Each row is a point. The last column is the point's height on a tilted bowl or saddle (a function of degree 2), plus a little noise. Along how many of its main directions does it bend up, bend down or stay straight?
In the rows, 128 means zero.

Points (17 x 4):
119; 150; 53; 96
195; 144; 168; 57
74; 188; 124; 120
144; 131; 81; 109
144; 115; 177; 110
134; 96; 89; 105
120; 36; 104; 62
84; 97; 151; 129
142; 141; 58; 89
130; 159; 144; 134
142; 186; 144; 118
67; 172; 131; 123
153; 53; 88; 45
198; 107; 158; 52
67; 139; 129; 132
134; 113; 128; 132
82; 174; 116; 132
Directions: 0 up, 3 down, 0 straight

Points (21 x 5):
111; 126; 180; 120; 121
103; 53; 91; 104; 98
115; 107; 149; 62; 118
177; 133; 185; 116; 108
150; 120; 71; 186; 84
120; 94; 154; 85; 126
149; 69; 168; 112; 120
82; 92; 81; 82; 88
155; 163; 135; 147; 115
137; 90; 121; 151; 127
222; 163; 114; 192; 33
156; 249; 83; 118; 26
168; 154; 132; 135; 117
132; 124; 100; 188; 103
167; 119; 96; 164; 107
112; 135; 48; 169; 71
109; 166; 122; 100; 118
210; 111; 98; 73; 87
165; 104; 174; 107; 121
111; 124; 109; 112; 128
170; 139; 110; 184; 93
Directions: 0 up, 4 down, 0 straight

Points (24 x 5):
169; 153; 122; 82; 135
116; 136; 169; 145; 118
128; 138; 188; 141; 123
138; 110; 98; 122; 136
70; 111; 142; 90; 131
137; 174; 183; 156; 135
147; 157; 74; 213; 140
148; 69; 189; 140; 140
113; 120; 158; 148; 118
100; 80; 81; 158; 175
176; 174; 66; 149; 210
113; 93; 174; 115; 120
118; 96; 135; 143; 125
87; 161; 107; 67; 131
132; 137; 113; 192; 115
58; 72; 199; 130; 198
192; 172; 102; 129; 195
145; 153; 141; 206; 99
107; 218; 59; 136; 244
100; 115; 216; 147; 147
153; 95; 196; 146; 129
112; 94; 72; 163; 170
175; 120; 129; 86; 124
192; 96; 112; 105; 157
Directions: 3 up, 1 down, 0 straight

Points (41 x 7):
57; 138; 127; 94; 163; 25; 140
211; 156; 145; 162; 176; 109; 71
149; 160; 176; 140; 69; 102; 124
113; 151; 106; 235; 128; 182; 86
112; 161; 163; 133; 112; 147; 131
106; 165; 125; 143; 88; 54; 146
192; 96; 98; 201; 200; 163; 7
184; 92; 137; 94; 179; 176; 66
128; 122; 125; 202; 110; 140; 115
82; 154; 183; 104; 88; 121; 137
126; 88; 85; 60; 73; 138; 113
67; 162; 133; 45; 94; 67; 140
96; 120; 171; 53; 108; 200; 127
145; 91; 179; 89; 131; 82; 122
92; 193; 118; 182; 81; 131; 138
65; 181; 177; 100; 171; 72; 135
112; 148; 142; 89; 78; 169; 139
153; 148; 149; 109; 116; 133; 126
61; 195; 115; 76; 166; 158; 124
158; 203; 74; 140; 143; 113; 117
120; 119; 157; 138; 71; 134; 135
171; 121; 159; 124; 167; 100; 110
91; 151; 149; 121; 187; 120; 123
86; 163; 202; 182; 127; 165; 106
104; 130; 99; 182; 73; 208; 114
148; 94; 149; 146; 112; 123; 115
92; 125; 97; 91; 164; 167; 108
137; 149; 78; 118; 124; 135; 124
133; 174; 144; 119; 165; 163; 111
137; 135; 160; 172; 61; 104; 130
93; 99; 169; 78; 152; 106; 128
104; 83; 109; 145; 150; 88; 111
116; 60; 103; 130; 185; 102; 76
122; 196; 109; 153; 104; 134; 133
136; 76; 142; 89; 201; 138; 86
64; 94; 161; 192; 101; 115; 126
146; 83; 67; 125; 159; 102; 79
147; 163; 93; 129; 136; 127; 122
135; 154; 117; 93; 205; 109; 120
142; 167; 192; 110; 126; 131; 124
139; 153; 71; 185; 129; 233; 57
Directions: 0 up, 3 down, 3 straight

Points (71 x 9):
125; 76; 79; 202; 142; 158; 147; 68; 181
124; 171; 145; 113; 170; 124; 105; 111; 129
101; 143; 148; 168; 143; 114; 117; 149; 139
136; 131; 64; 94; 174; 107; 130; 143; 122
132; 196; 146; 151; 119; 164; 145; 60; 90
152; 88; 125; 104; 85; 133; 141; 189; 119
150; 136; 129; 76; 156; 149; 57; 96; 112
140; 80; 108; 115; 100; 122; 88; 98; 115
184; 98; 132; 130; 159; 85; 151; 134; 107
159; 155; 153; 115; 89; 87; 85; 196; 159
86; 96; 82; 104; 128; 166; 69; 200; 189
78; 165; 218; 173; 113; 167; 112; 56; 124
82; 149; 188; 133; 159; 171; 104; 156; 161
148; 66; 130; 88; 126; 149; 141; 190; 121
131; 82; 115; 96; 65; 114; 105; 132; 107
158; 143; 32; 134; 150; 221; 203; 132; 185
155; 130; 99; 135; 121; 131; 128; 138; 118
170; 173; 144; 111; 65; 112; 114; 168; 140
149; 114; 91; 142; 127; 138; 122; 115; 123
132; 128; 96; 179; 115; 130; 193; 123; 116
198; 74; 105; 90; 109; 130; 73; 70; 98
117; 158; 104; 127; 84; 169; 155; 106; 89
67; 122; 130; 125; 106; 102; 109; 120; 137
99; 162; 162; 195; 110; 102; 79; 78; 168
115; 115; 70; 142; 55; 104; 140; 143; 155
155; 137; 120; 74; 90; 185; 171; 74; 76
94; 37; 93; 149; 248; 62; 127; 99; 195
121; 163; 131; 97; 128; 95; 159; 76; 85
77; 157; 97; 56; 153; 172; 91; 117; 107
152; 167; 136; 170; 115; 171; 80; 94; 144
154; 162; 133; 81; 214; 141; 104; 95; 139
155; 157; 135; 105; 140; 98; 73; 147; 141
95; 93; 80; 167; 178; 91; 33; 165; 224
126; 165; 49; 53; 116; 142; 97; 96; 80
108; 155; 170; 167; 158; 100; 136; 208; 158
94; 40; 136; 44; 94; 88; 104; 113; 113
39; 130; 86; 178; 131; 138; 131; 170; 185
166; 123; 104; 188; 160; 199; 166; 110; 151
169; 184; 89; 141; 76; 161; 218; 145; 131
102; 140; 139; 90; 126; 86; 57; 70; 129
202; 126; 156; 36; 71; 163; 122; 134; 84
179; 126; 88; 158; 170; 127; 75; 117; 154
153; 137; 188; 130; 122; 146; 147; 121; 119
87; 138; 150; 159; 159; 176; 101; 180; 170
133; 95; 132; 81; 93; 132; 147; 107; 91
143; 150; 175; 204; 122; 74; 92; 60; 191
140; 117; 154; 182; 93; 110; 120; 86; 141
105; 141; 69; 206; 107; 97; 38; 71; 242
190; 96; 188; 107; 160; 92; 104; 163; 121
168; 162; 142; 140; 168; 96; 103; 95; 142
158; 123; 88; 195; 139; 176; 42; 181; 200
102; 205; 126; 128; 130; 86; 155; 47; 84
187; 139; 79; 108; 189; 113; 129; 109; 118
71; 75; 130; 140; 126; 54; 101; 170; 194
98; 96; 57; 185; 108; 144; 130; 110; 175
165; 202; 168; 146; 141; 139; 126; 107; 138
112; 55; 176; 154; 174; 67; 94; 132; 172
80; 96; 102; 161; 133; 157; 153; 133; 147
155; 85; 129; 230; 167; 235; 189; 132; 184
61; 144; 89; 145; 161; 139; 98; 75; 145
166; 156; 55; 160; 155; 89; 111; 99; 155
133; 160; 154; 111; 208; 148; 144; 137; 143
98; 124; 73; 132; 211; 65; 153; 123; 137
193; 117; 85; 118; 159; 92; 155; 137; 108
91; 90; 119; 108; 86; 153; 137; 88; 106
146; 124; 107; 142; 106; 160; 131; 148; 122
143; 182; 126; 157; 162; 150; 80; 110; 157
181; 129; 185; 120; 145; 178; 108; 174; 145
97; 84; 134; 176; 172; 202; 83; 116; 193
145; 120; 218; 171; 88; 94; 188; 117; 149
94; 142; 184; 164; 240; 162; 66; 94; 235
Directions: 5 up, 2 down, 1 straight

Points (69 x 9):
135; 106; 102; 161; 77; 83; 131; 147; 135
146; 110; 92; 119; 139; 129; 151; 155; 150
126; 175; 118; 121; 156; 72; 72; 171; 168
131; 183; 111; 115; 155; 134; 97; 102; 127
163; 110; 178; 158; 121; 99; 135; 116; 121
98; 112; 107; 164; 163; 174; 110; 116; 141
100; 98; 80; 129; 201; 117; 142; 162; 207
134; 116; 166; 184; 124; 187; 86; 178; 103
108; 93; 128; 161; 147; 155; 171; 161; 156
135; 124; 116; 99; 68; 197; 197; 132; 225
155; 152; 121; 160; 136; 142; 66; 138; 140
126; 150; 118; 143; 127; 127; 83; 161; 122
123; 73; 125; 142; 126; 127; 137; 137; 132
132; 121; 85; 119; 114; 118; 174; 109; 166
143; 101; 144; 164; 149; 138; 145; 130; 122
146; 75; 152; 159; 97; 137; 155; 114; 153
174; 110; 130; 90; 127; 105; 147; 111; 147
150; 100; 152; 177; 171; 166; 169; 112; 164
101; 149; 139; 136; 136; 125; 125; 116; 112
127; 86; 137; 197; 133; 127; 115; 82; 148
110; 131; 130; 166; 161; 123; 115; 126; 111
121; 150; 166; 87; 204; 161; 149; 126; 100
154; 134; 116; 94; 70; 115; 127; 89; 164
165; 141; 123; 142; 101; 143; 159; 170; 159
89; 178; 155; 107; 121; 148; 142; 131; 135
94; 128; 143; 156; 105; 101; 117; 111; 123
180; 134; 125; 166; 134; 107; 156; 137; 145
89; 153; 134; 193; 132; 158; 116; 92; 161
76; 107; 118; 171; 103; 174; 62; 55; 219
115; 95; 165; 104; 124; 140; 142; 111; 130
128; 104; 142; 184; 88; 59; 133; 89; 142
119; 135; 128; 105; 119; 116; 158; 143; 138
156; 112; 91; 129; 138; 149; 123; 179; 146
163; 92; 76; 71; 143; 131; 128; 76; 171
61; 158; 113; 188; 106; 172; 85; 112; 182
113; 120; 179; 157; 174; 167; 150; 116; 107
149; 115; 168; 157; 147; 66; 126; 173; 124
149; 165; 115; 85; 168; 138; 114; 141; 116
60; 114; 124; 119; 170; 58; 177; 168; 232
87; 106; 80; 163; 151; 155; 112; 108; 174
89; 88; 181; 96; 88; 153; 137; 96; 175
160; 126; 94; 153; 134; 121; 72; 80; 168
119; 128; 76; 161; 128; 97; 121; 114; 154
103; 173; 118; 119; 108; 107; 110; 164; 146
81; 154; 130; 159; 127; 149; 76; 146; 120
162; 129; 117; 60; 158; 154; 123; 208; 175
249; 126; 144; 163; 109; 135; 87; 191; 245
136; 177; 108; 158; 121; 33; 87; 90; 170
100; 105; 81; 200; 164; 128; 138; 154; 196
183; 143; 169; 134; 117; 108; 75; 78; 166
139; 139; 137; 101; 128; 138; 123; 117; 111
98; 150; 131; 136; 106; 93; 95; 142; 130
89; 185; 105; 100; 147; 175; 120; 134; 134
172; 123; 121; 89; 94; 99; 157; 114; 161
124; 113; 115; 136; 197; 119; 168; 142; 164
172; 103; 57; 135; 104; 126; 86; 120; 163
170; 107; 117; 60; 151; 98; 133; 115; 148
151; 106; 133; 94; 85; 140; 89; 122; 139
58; 143; 144; 137; 134; 154; 126; 132; 121
147; 135; 215; 105; 183; 139; 93; 130; 89
141; 146; 109; 125; 93; 149; 168; 90; 176
121; 110; 160; 128; 73; 119; 153; 147; 150
186; 143; 161; 121; 102; 100; 168; 110; 170
178; 136; 165; 102; 70; 103; 156; 133; 194
153; 146; 202; 93; 129; 102; 165; 142; 167
121; 111; 185; 175; 157; 162; 76; 183; 83
71; 119; 82; 85; 130; 178; 143; 98; 173
117; 150; 133; 118; 172; 172; 51; 204; 129
108; 104; 113; 138; 138; 100; 131; 187; 147
Directions: 5 up, 0 down, 3 straight

Points (60 x 9):
83; 127; 125; 70; 139; 130; 139; 28; 205
94; 82; 193; 113; 109; 62; 93; 85; 124
103; 150; 128; 106; 128; 156; 106; 105; 161
103; 135; 124; 141; 104; 131; 172; 141; 135
139; 156; 223; 109; 138; 189; 152; 149; 181
116; 134; 119; 94; 97; 198; 149; 88; 144
180; 147; 163; 96; 91; 99; 135; 85; 108
106; 123; 94; 119; 141; 175; 124; 79; 161
164; 72; 154; 103; 76; 64; 170; 135; 105
110; 115; 79; 63; 152; 221; 133; 143; 119
176; 165; 133; 78; 160; 102; 183; 152; 89
136; 106; 128; 116; 126; 77; 171; 134; 119
155; 92; 83; 184; 146; 134; 110; 90; 187
184; 185; 151; 83; 141; 140; 144; 88; 133
176; 55; 170; 154; 110; 135; 108; 205; 141
151; 116; 187; 147; 150; 155; 125; 121; 168
85; 56; 87; 164; 108; 159; 202; 202; 133
117; 101; 85; 124; 94; 86; 173; 172; 104
104; 132; 70; 111; 138; 155; 79; 169; 148
127; 148; 103; 152; 167; 145; 77; 120; 174
98; 139; 134; 167; 119; 159; 123; 80; 204
41; 122; 85; 138; 160; 144; 115; 118; 208
128; 120; 72; 166; 91; 102; 117; 145; 137
95; 148; 111; 112; 108; 95; 125; 103; 148
122; 99; 146; 100; 102; 125; 135; 147; 124
139; 125; 153; 157; 149; 181; 176; 85; 194
139; 138; 130; 126; 117; 125; 163; 147; 111
199; 115; 95; 167; 57; 62; 79; 145; 108
81; 111; 153; 147; 79; 74; 163; 160; 127
148; 138; 158; 150; 144; 143; 107; 143; 143
165; 107; 132; 119; 158; 105; 148; 108; 140
174; 112; 143; 153; 134; 173; 133; 125; 162
130; 137; 129; 112; 195; 162; 130; 111; 178
113; 88; 142; 63; 119; 123; 180; 189; 116
81; 183; 141; 155; 155; 90; 117; 173; 169
80; 104; 105; 75; 161; 114; 97; 159; 163
111; 69; 215; 98; 63; 129; 133; 173; 127
65; 172; 81; 95; 125; 84; 73; 117; 184
113; 120; 99; 139; 233; 129; 149; 169; 196
110; 104; 173; 77; 70; 104; 95; 161; 87
98; 178; 140; 137; 249; 93; 75; 141; 231
115; 190; 164; 153; 83; 131; 109; 164; 135
117; 81; 127; 140; 140; 135; 158; 117; 173
64; 131; 98; 115; 124; 175; 120; 208; 144
201; 97; 98; 124; 157; 123; 87; 171; 140
108; 151; 135; 127; 144; 159; 64; 108; 174
240; 109; 123; 139; 231; 168; 203; 94; 165
43; 117; 116; 148; 164; 77; 99; 80; 232
147; 140; 127; 112; 108; 96; 85; 77; 126
154; 130; 126; 70; 132; 113; 159; 71; 140
133; 188; 215; 40; 170; 111; 195; 111; 176
58; 134; 191; 130; 135; 170; 133; 205; 169
154; 103; 93; 43; 136; 77; 208; 84; 136
98; 66; 164; 120; 153; 153; 131; 201; 152
76; 128; 219; 64; 127; 135; 105; 123; 165
85; 87; 151; 138; 129; 102; 142; 137; 163
166; 94; 97; 107; 89; 143; 119; 165; 110
86; 100; 126; 108; 146; 56; 134; 165; 137
140; 90; 125; 173; 118; 143; 151; 198; 129
186; 158; 134; 159; 203; 118; 101; 150; 140
Directions: 4 up, 2 down, 2 straight
